Each point is reached from the start by the listed moves, each made once or not at all, plus a little noise. Say if it took an odd or an even number of moves. Then give how often each move was made.

Moves:
(1): +0.67 +0.04 -0.08 +0.04 +0.08
(2): -0.04 +0.94 +0.01 +0.16 -0.05
(3): -0.01 -0.10 +0.63 -0.05 +0.16
Start: -0.32 -0.05 +0.09 -0.34 +0.40
Points:
-0.32 -0.06 +0.07 -0.37 +0.41 -> even (0, 0, 0)
-0.36 -0.18 +0.71 -0.37 +0.57 -> odd (0, 0, 1)
-0.37 +0.86 +0.12 -0.13 +0.35 -> odd (0, 1, 0)

Moves:
(1): +0.66 -0.11 +0.10 +0.17 -0.03 -0.04 -0.07 +0.19 +0.03 +0.03 -0.04
(2): +0.12 +0.76 +0.01 -0.04 -0.11 +0.02 -0.06 +0.01 +0.05 -0.03 +0.13
(3): -0.04 +0.02 +0.66 +0.01 +0.17 +0.00 -0.04 -0.01 +0.01 -0.07 -0.10
(4): -0.21 +0.08 +0.07 +0.70 -0.02 +0.05 -0.01 -0.04 +0.14 +0.01 -0.10
(5): -0.02 +0.10 -0.15 +0.06 +0.49 +0.02 -0.04 +0.08 +0.04 +0.08 -0.03
(6): -0.03 -0.06 +0.02 -0.02 +0.00 +0.80 +0.08 -0.01 -0.02 -0.04 +0.04
(7): +0.12 +0.01 +0.05 +0.00 +0.04 -0.10 +0.85 -0.12 +0.00 +0.00 -0.15
(8): -0.14 -0.04 -0.02 -0.07 +0.02 +0.03 +0.15 +0.77 +0.01 -0.06 +0.10
(9): +0.00 +0.04 -0.07 -0.12 -0.05 +0.09 +0.03 -0.03 +0.70 -0.01 +0.04
Start: +0.13 -0.28 -0.01 +0.08 -0.01 +0.20 +0.21 +0.22 -0.24 +0.23 -0.05
Points:
-0.19 -0.19 +0.67 +0.62 +0.08 +1.15 +0.27 +0.13 +0.59 +0.14 -0.18 -> even (0, 0, 1, 1, 0, 1, 0, 0, 1)
+0.84 +0.43 -0.05 +0.24 +0.35 +1.00 +0.13 +0.52 -0.14 +0.30 +0.07 -> even (1, 1, 0, 0, 1, 1, 0, 0, 0)
+0.42 -0.29 +0.07 +0.75 -0.08 +0.33 +0.33 +1.12 +0.62 +0.20 -0.06 -> even (1, 0, 0, 1, 0, 0, 0, 1, 1)
-0.07 -0.18 +0.45 +0.09 +0.67 +0.26 +0.26 +1.07 -0.19 +0.17 -0.08 -> odd (0, 0, 1, 0, 1, 0, 0, 1, 0)
+0.78 +0.50 +0.07 +0.95 +0.33 +0.97 +0.97 +0.34 +0.04 +0.29 -0.20 -> even (1, 1, 0, 1, 1, 1, 1, 0, 0)
+0.20 +0.44 -0.04 -0.18 -0.11 +1.08 +1.26 +0.83 +0.50 +0.06 +0.11 -> odd (0, 1, 0, 0, 0, 1, 1, 1, 1)
+0.00 +0.64 +0.64 +0.62 -0.05 +0.38 +0.14 +0.18 +0.67 +0.13 -0.10 -> even (0, 1, 1, 1, 0, 0, 0, 0, 1)

Moves:
(1): +0.80 +0.01 +0.06 +0.03 -0.09 -0.26 +0.10 +0.20 -0.06 -0.29 +0.10 +0.17
 +0.08 -0.20 +0.12 +0.07 -0.03 +0.18
(2): -0.05 +0.66 -0.05 +0.04 +0.07 -0.06 +0.05 +0.07 +0.06 +0.13 -0.09 +0.03
 -0.02 -0.21 -0.04 -0.18 -0.01 -0.06
(3): -0.20 +0.17 +0.91 +0.08 -0.03 -0.03 +0.12 -0.12 -0.22 +0.02 -0.07 -0.03
 +0.00 +0.03 +0.04 +0.10 +0.06 +0.08
(4): +0.06 +0.00 -0.09 +0.84 +0.08 +0.01 +0.10 +0.06 +0.01 -0.03 -0.03 -0.03
 -0.03 +0.04 +0.07 +0.03 -0.01 -0.02
(5): +0.01 -0.03 +0.10 -0.05 +0.60 -0.18 -0.34 -0.09 +0.05 +0.14 -0.05 +0.09
 +0.10 -0.06 -0.08 -0.04 +0.13 +0.00
(6): +0.13 +0.06 -0.05 -0.04 +0.08 +0.47 +0.05 +0.01 -0.11 +0.07 -0.03 +0.06
 +0.05 -0.02 +0.08 +0.09 +0.12 +0.08
(7): -0.06 -0.05 -0.07 -0.05 +0.22 -0.05 +0.59 -0.08 -0.02 +0.10 -0.01 -0.08
 +0.02 -0.02 -0.04 -0.01 +0.10 +0.05
(8): -0.16 -0.19 +0.08 -0.02 +0.06 +0.04 +0.06 +0.82 -0.17 +0.20 +0.12 +0.18
 -0.14 +0.00 -0.07 +0.04 +0.06 -0.10
(9): +0.14 -0.09 +0.17 -0.05 -0.01 +0.17 +0.14 +0.04 +0.68 +0.00 +0.03 -0.09
 +0.10 -0.17 +0.00 +0.07 -0.05 -0.12
(10): +0.18 -0.08 +0.07 +0.02 -0.21 -0.14 -0.03 -0.06 +0.04 +0.74 +0.12 -0.05
 -0.10 +0.13 +0.05 -0.02 -0.04 +0.02
(11): -0.03 -0.03 +0.06 +0.04 +0.11 -0.02 +0.00 -0.01 -0.01 +0.03 +0.80 -0.08
 +0.03 +0.05 -0.15 -0.03 +0.01 +0.01
(12): -0.08 +0.01 -0.06 +0.05 -0.08 -0.02 +0.09 -0.11 +0.05 +0.02 +0.05 +0.52
 -0.04 +0.10 -0.09 +0.01 +0.00 +0.06
(13): -0.14 +0.01 -0.06 -0.01 -0.08 -0.08 +0.00 +0.09 -0.08 +0.08 -0.06 +0.08
 +0.80 +0.18 +0.02 -0.15 -0.06 +0.17
(14): +0.14 +0.18 +0.06 +0.00 +0.09 +0.04 -0.03 +0.10 +0.21 -0.11 -0.07 -0.03
 -0.18 +0.67 +0.00 -0.02 +0.13 +0.00
(15): -0.17 -0.02 -0.02 +0.01 +0.05 +0.07 +0.01 -0.03 +0.07 +0.04 +0.07 +0.05
 -0.06 +0.07 +0.60 -0.06 -0.04 -0.01
(16): -0.03 +0.28 -0.11 +0.05 +0.02 -0.21 -0.07 +0.03 -0.09 +0.09 +0.00 -0.05
 +0.09 +0.01 +0.10 +0.97 -0.02 -0.07
(17): -0.03 +0.01 -0.02 +0.05 -0.15 -0.13 -0.07 +0.04 +0.01 -0.05 -0.01 -0.05
 -0.02 -0.07 +0.07 -0.06 +0.81 +0.00
(18): -0.17 -0.02 -0.04 -0.03 +0.00 -0.01 -0.15 +0.04 +0.21 -0.07 +0.01 -0.08
 -0.15 -0.01 +0.06 +0.07 -0.07 +0.72
Start: +0.12 +0.11 +0.23 +0.08 -0.24 +0.14 +0.15 -0.23 -0.04 +0.21 -0.14 -0.39
 -0.21 +0.28 -0.15 -0.04 -0.04 +0.35
Points:
+0.00 +0.85 +0.41 +0.13 -0.15 -0.06 +0.27 +0.80 +0.65 +1.40 +0.77 -0.36
 +0.32 +1.05 +0.36 +0.55 -0.06 +0.19 -> odd (0, 1, 0, 0, 0, 0, 0, 1, 1, 1, 1, 0, 1, 1, 1, 1, 0, 0)
+0.06 +0.68 +0.09 +0.94 +0.23 +0.01 +0.88 -0.16 -0.01 +0.47 +0.51 -0.55
 -0.22 +0.10 -0.31 -0.20 +0.04 +0.36 -> even (0, 1, 0, 1, 0, 0, 1, 0, 0, 0, 1, 0, 0, 0, 0, 0, 0, 0)
+0.76 -0.15 +0.43 +0.15 +0.09 -0.12 -0.18 +0.63 -0.02 +0.96 +0.93 +0.37
 -0.40 +0.17 -0.15 +0.07 +0.96 +1.32 -> odd (1, 0, 0, 0, 1, 1, 0, 1, 0, 1, 1, 1, 0, 0, 0, 0, 1, 1)
+0.35 +0.84 +1.02 +1.09 -0.09 -0.04 +0.99 +0.77 -0.05 +1.05 +0.71 +0.27
 -0.02 +1.01 +0.57 -0.13 +0.98 +1.54 -> odd (1, 1, 1, 1, 0, 1, 1, 1, 0, 1, 1, 1, 1, 1, 1, 0, 1, 1)
+0.22 +0.80 +0.37 +0.22 -0.18 +0.10 +0.31 -0.11 +0.94 +0.21 +0.58 -0.07
 -0.35 +0.63 -0.34 -0.26 +0.87 +0.22 -> even (0, 1, 0, 0, 0, 0, 0, 0, 1, 0, 1, 1, 0, 1, 0, 0, 1, 0)
-0.08 -0.01 +0.37 +0.86 -0.14 +0.37 +0.18 +0.85 +0.96 +0.16 -0.03 -0.45
 -0.66 +0.80 +0.55 +0.05 +0.75 +0.84 -> odd (0, 0, 0, 1, 0, 0, 0, 1, 1, 0, 0, 0, 0, 1, 1, 0, 1, 1)
+0.56 +0.54 +0.76 +1.11 -0.41 -0.27 +1.02 -0.19 -0.40 +1.01 +0.00 +0.21
 +0.57 +0.56 +0.89 +0.87 +0.83 +0.90 -> odd (1, 0, 1, 1, 0, 1, 1, 0, 0, 1, 0, 1, 1, 0, 1, 1, 1, 0)
+0.69 +1.10 +1.19 +0.09 +0.73 +0.11 +0.69 -0.15 -0.08 +0.29 -0.29 -0.14
 -0.23 +0.53 +0.55 -0.11 +0.43 +0.66 -> even (1, 1, 1, 0, 1, 1, 1, 0, 0, 0, 0, 0, 0, 1, 1, 0, 0, 0)
-0.26 +0.71 +0.06 +0.83 +0.27 +0.14 +0.92 +0.79 +0.03 +0.63 -0.23 -0.21
 +0.15 +1.03 +0.36 -0.42 +0.14 +0.38 -> odd (0, 1, 0, 1, 0, 0, 1, 1, 0, 0, 0, 0, 1, 1, 1, 0, 0, 0)

Moves:
(1): +0.81 -0.01 +0.21 -0.19 +0.05 +0.05 +0.03 +0.21 -0.16 +0.05 -0.15 -0.11
 -0.12 -0.01 -0.04 -0.11 -0.12 -0.01 +0.02 +0.03 -0.09 +0.18 +0.24 -0.01
(2): -0.10 +0.48 +0.10 +0.06 +0.00 -0.07 +0.01 +0.12 +0.01 +0.06 -0.24 +0.00
 +0.06 +0.14 +0.05 -0.09 -0.05 +0.05 +0.09 -0.08 +0.05 -0.16 -0.01 +0.11
(3): -0.16 -0.04 +0.72 -0.01 -0.04 -0.08 +0.10 +0.08 -0.03 +0.04 +0.20 +0.01
 +0.06 -0.07 -0.25 +0.02 +0.07 -0.04 -0.17 -0.09 +0.02 -0.18 +0.05 +0.01
(4): +0.15 -0.08 +0.09 +0.53 -0.04 +0.09 -0.01 -0.17 +0.01 +0.07 -0.04 -0.12
 -0.01 -0.02 +0.06 -0.09 +0.08 -0.02 +0.00 +0.12 +0.16 +0.06 -0.01 +0.07
(5): -0.07 -0.17 +0.02 +0.07 +0.68 +0.13 +0.00 +0.01 +0.22 +0.26 +0.02 -0.09
 -0.14 +0.04 -0.09 -0.11 -0.09 -0.04 -0.02 -0.11 +0.05 -0.08 -0.04 +0.10
(6): -0.16 +0.04 +0.03 -0.02 -0.04 +0.75 +0.19 +0.14 -0.10 -0.04 -0.09 +0.01
 -0.14 +0.01 -0.10 +0.01 -0.03 -0.20 +0.05 +0.21 -0.12 -0.03 -0.02 -0.03
(7): +0.02 -0.02 -0.03 -0.02 -0.03 +0.06 +0.61 -0.11 -0.01 +0.09 -0.06 +0.05
 +0.05 -0.21 +0.16 +0.09 -0.03 -0.01 -0.02 -0.06 -0.02 +0.03 -0.05 +0.05
(8): -0.03 -0.09 -0.11 +0.25 +0.08 -0.06 +0.13 +0.77 +0.02 -0.06 +0.08 +0.20
 -0.12 -0.05 +0.11 -0.04 -0.01 -0.12 -0.01 +0.20 +0.01 +0.02 +0.15 +0.09
(9): -0.05 -0.02 +0.02 +0.05 -0.10 +0.04 +0.00 +0.06 +0.50 +0.09 -0.17 -0.01
 +0.11 -0.11 +0.05 +0.06 +0.07 +0.06 -0.02 +0.11 -0.07 +0.08 +0.09 -0.12
(10): -0.04 -0.07 -0.09 -0.08 -0.22 -0.03 -0.13 -0.06 -0.03 +0.58 +0.06 -0.04
 -0.03 -0.01 -0.02 +0.06 -0.07 -0.01 +0.03 +0.07 +0.05 +0.00 +0.13 -0.05
(11): +0.20 +0.32 -0.12 +0.03 -0.12 +0.16 +0.06 -0.03 +0.26 +0.00 +0.67 +0.05
 -0.13 +0.09 +0.03 -0.15 +0.08 -0.08 -0.21 +0.07 -0.09 +0.02 -0.17 +0.06
(12): +0.22 -0.03 -0.01 +0.09 +0.03 +0.14 -0.10 -0.17 +0.07 -0.02 -0.06 +0.79
 -0.07 +0.03 -0.06 +0.02 -0.22 -0.12 +0.08 -0.04 -0.07 -0.18 +0.13 -0.02
(13): +0.08 +0.05 -0.05 +0.03 +0.13 +0.10 +0.10 -0.02 -0.08 +0.09 +0.07 +0.02
 +0.68 +0.08 +0.01 -0.04 +0.06 -0.07 -0.13 +0.01 +0.15 -0.06 +0.06 -0.28
(14): -0.03 -0.26 +0.11 +0.07 -0.11 -0.01 +0.38 +0.04 +0.20 -0.14 +0.06 +0.03
 -0.06 +0.76 +0.05 +0.01 +0.00 +0.11 +0.22 +0.16 +0.02 +0.02 +0.04 -0.08
(15): +0.06 -0.08 +0.27 +0.02 +0.08 +0.14 -0.11 -0.08 -0.05 -0.01 +0.07 +0.03
 -0.08 +0.01 +0.63 +0.00 +0.07 -0.07 -0.02 +0.04 +0.09 -0.05 +0.22 +0.09
(16): +0.18 +0.04 -0.01 +0.04 +0.12 +0.02 -0.04 -0.03 -0.07 +0.00 +0.15 -0.07
 -0.07 +0.01 +0.04 +0.67 -0.04 +0.08 -0.04 -0.05 +0.08 -0.10 -0.10 -0.02
(17): -0.03 +0.01 -0.27 +0.00 +0.00 +0.10 +0.06 +0.02 -0.03 +0.23 -0.27 +0.16
 -0.18 +0.20 -0.02 +0.00 +0.92 -0.16 -0.28 -0.26 +0.04 +0.07 +0.26 +0.13
(18): +0.12 -0.05 +0.03 +0.05 +0.05 +0.27 -0.06 +0.02 -0.09 +0.13 +0.07 +0.21
 +0.07 -0.04 +0.03 -0.06 +0.24 +0.81 +0.03 +0.15 -0.04 -0.06 -0.09 +0.12
(19): +0.01 +0.03 +0.12 -0.04 +0.02 +0.00 +0.11 -0.02 +0.04 -0.03 +0.15 -0.02
 +0.11 -0.09 -0.05 +0.08 +0.19 -0.07 +0.60 +0.05 -0.11 +0.08 +0.08 +0.09
(20): -0.10 +0.07 +0.23 -0.06 +0.22 -0.21 +0.07 -0.32 -0.05 +0.03 -0.10 +0.05
 +0.00 -0.09 +0.13 +0.07 +0.17 -0.13 -0.09 +0.82 -0.04 -0.13 +0.00 -0.16
(21): +0.12 +0.17 +0.05 -0.14 -0.03 +0.09 +0.12 -0.05 +0.18 -0.08 -0.04 +0.08
 -0.30 -0.17 -0.08 -0.05 +0.00 +0.09 +0.13 +0.10 +0.79 +0.09 +0.29 -0.18
(22): -0.17 +0.17 +0.15 -0.04 +0.13 -0.03 -0.08 -0.09 -0.03 +0.05 -0.01 +0.19
 +0.13 +0.04 +0.05 +0.21 -0.11 +0.10 -0.02 -0.07 -0.01 +0.80 -0.03 -0.04
(23): -0.14 +0.15 -0.01 +0.13 +0.13 +0.00 +0.10 -0.17 -0.06 -0.11 +0.17 -0.04
 -0.06 -0.05 -0.16 +0.01 -0.21 +0.12 -0.04 +0.02 -0.23 +0.00 +0.80 +0.16
(24): +0.02 -0.06 +0.04 -0.14 +0.04 +0.04 -0.04 +0.01 +0.07 +0.02 +0.01 +0.00
 +0.19 +0.06 -0.09 +0.08 +0.01 -0.07 -0.17 +0.11 +0.15 -0.05 -0.04 +0.52
Start: +0.09 +0.11 +0.18 -0.13 -0.01 -0.44 -0.58 +0.12 +0.12 +0.32 -0.22 +0.10
 -0.19 +0.28 -0.33 +0.64 -0.18 -0.13 +0.37 -0.10 +0.21 -0.20 -0.49 -0.24
Points:
+0.83 +0.63 +0.98 -0.03 -0.09 -0.40 +0.38 -0.34 +0.41 +1.13 +0.15 +0.26
 +0.02 +1.00 -0.04 +0.76 -0.05 -0.25 +0.86 +1.08 +0.31 +0.60 -0.30 +0.24 -> odd (1, 1, 0, 1, 0, 0, 1, 0, 0, 1, 1, 0, 0, 1, 0, 0, 0, 0, 1, 1, 0, 1, 0, 1)
+0.80 +0.25 +1.71 +0.42 +1.16 +0.63 +0.21 +0.62 +0.38 +0.76 -0.64 +1.29
 -1.03 +1.22 +0.09 +1.28 +0.52 -0.65 +0.15 +0.96 +1.41 +0.04 +0.64 +0.34 -> even (1, 1, 1, 1, 1, 1, 0, 1, 0, 0, 0, 1, 0, 1, 1, 1, 1, 0, 0, 1, 1, 1, 0, 1)
+1.65 -0.26 +0.64 +0.51 +0.34 +0.56 +0.37 +0.54 +0.73 +1.19 +0.47 +1.18
 -1.15 +0.72 +0.38 +0.15 -0.27 +0.41 +0.56 +0.61 +1.04 -0.14 +0.37 -0.03 -> even (1, 0, 0, 1, 1, 0, 1, 1, 0, 1, 1, 1, 0, 1, 1, 0, 0, 1, 0, 0, 1, 0, 0, 0)
+1.30 +0.23 +0.77 -0.27 +1.02 +0.21 +0.16 -0.16 +0.63 +0.75 +0.43 +0.26
 -0.50 +1.03 +0.32 +0.97 +1.08 -0.50 +0.55 +0.72 +1.12 -0.14 +0.39 -0.56 -> odd (1, 0, 0, 0, 1, 0, 0, 0, 0, 0, 1, 0, 1, 1, 1, 1, 1, 0, 1, 1, 1, 0, 0, 0)
+0.88 +0.60 +0.64 +0.36 +1.21 -0.15 -0.46 -0.29 +0.15 +1.14 -1.00 +1.05
 +0.16 +0.72 -0.23 +0.53 +0.46 -0.57 +0.04 +0.29 +0.52 +0.27 +0.11 -0.37 -> odd (1, 1, 0, 1, 1, 0, 0, 0, 0, 0, 0, 1, 1, 0, 0, 0, 1, 0, 0, 1, 0, 1, 0, 0)
+0.12 +0.46 +1.10 +1.04 +0.93 -0.15 +0.87 +0.16 +0.68 +0.60 +0.55 +1.08
 +0.04 +0.97 -0.26 +0.35 -0.31 -0.46 +0.08 +0.88 +0.20 -0.84 +0.49 -0.08 -> even (0, 1, 1, 1, 1, 0, 1, 1, 0, 0, 1, 1, 1, 1, 0, 0, 0, 0, 0, 1, 0, 0, 1, 0)
+0.80 +0.75 +1.67 -0.18 +0.85 -0.03 -0.75 -0.01 +0.61 +1.53 +0.35 +0.33
 -0.37 +0.32 +0.32 +1.20 +0.06 +0.58 -0.06 +0.82 +0.22 +0.11 -0.18 -0.16 -> even (1, 1, 1, 0, 1, 0, 0, 0, 1, 1, 1, 0, 0, 0, 1, 1, 0, 1, 0, 1, 0, 1, 0, 0)
+0.11 +0.43 +0.62 +0.11 +0.40 +0.10 -0.22 -0.48 +0.63 +0.54 +0.42 +0.73
 -0.48 +1.09 +0.51 +1.43 +1.02 +0.71 -0.08 +0.87 -0.03 +0.48 +0.56 -0.09 -> even (0, 0, 0, 0, 0, 0, 0, 0, 1, 0, 1, 0, 0, 1, 1, 1, 1, 1, 0, 1, 0, 1, 1, 0)
